Rows are points. To make a cloud, some directions were put in groups of two or more. Within a group, all points are equally far from the middle, so they leave a hole (a ring in 2 directions, a hollow ball in 3). The other directions are filled evenly. Then the cloud was stretched, turned, moved and blurred a little. How many holes are there, and how many directions does each take, smallest first?

Cloud (13 x 2):
[[ 27  23]
 [ 14 -43]
 [-12 -45]
 [ 37  19]
 [ 51 -10]
 [ 21 -40]
 [-55 -15]
 [ -5  26]
 [-55 -18]
 [ 34 -34]
 [-27 -44]
 [ 50   3]
 [ 13 -43]]
Holes: 1 (2)

Cloud, 22 rows:
[[-22  45  -5]
 [ 52   1  34]
 [  3 -45 -45]
 [ 36 -14 -40]
 [-56   5 -11]
 [-14  29  41]
 [-20  -8 -48]
 [-49   9  27]
 [ -9 -19  52]
 [-19 -43  40]
 [ 19 -44  42]
 [  9  30  44]
 [ 38 -40 -34]
 [ 10 -14  53]
 [ -4 -39  46]
 [-44  13  31]
 [-46  -7 -34]
 [-21  -9  49]
 [ -1  29  44]
 [-34  38  -5]
 [-60  -4   5]
 [ 14 -30  49]]
Holes: 1 (3)

Cloud:
[[ 22 -24   9  17]
 [ 15  -2  10  11]
 [ 16  -7 -18  20]
 [  9  30  -4 -15]
 [-29  26  24  23]
 [ 17 -22  14  10]
 [ -4  48  20   5]
 [-51   4  19  10]
 [-35 -10 -20 -10]
 [ 18 -10  29  18]
 [-28 -11  24  26]
 [-11  -3 -44  -5]
 [  8  -3 -17  -7]
 [ -7  10 -24 -17]
 [-30  20  10   3]
 [-26   9 -27 -21]
 [ -6   5   6  -3]
 [-25  10 -40   3]
 [ 36 -22  17  31]
 [-24  35 -25  -5]
 [ 21 -11   1  -2]
 [-25  50 -18   1]
 [  6  16  46  47]
 [-16 -41   2   8]
 [  5   4  31  37]
 [-11  19  29  30]
 [ 15  60   4  -7]]
Holes: 0
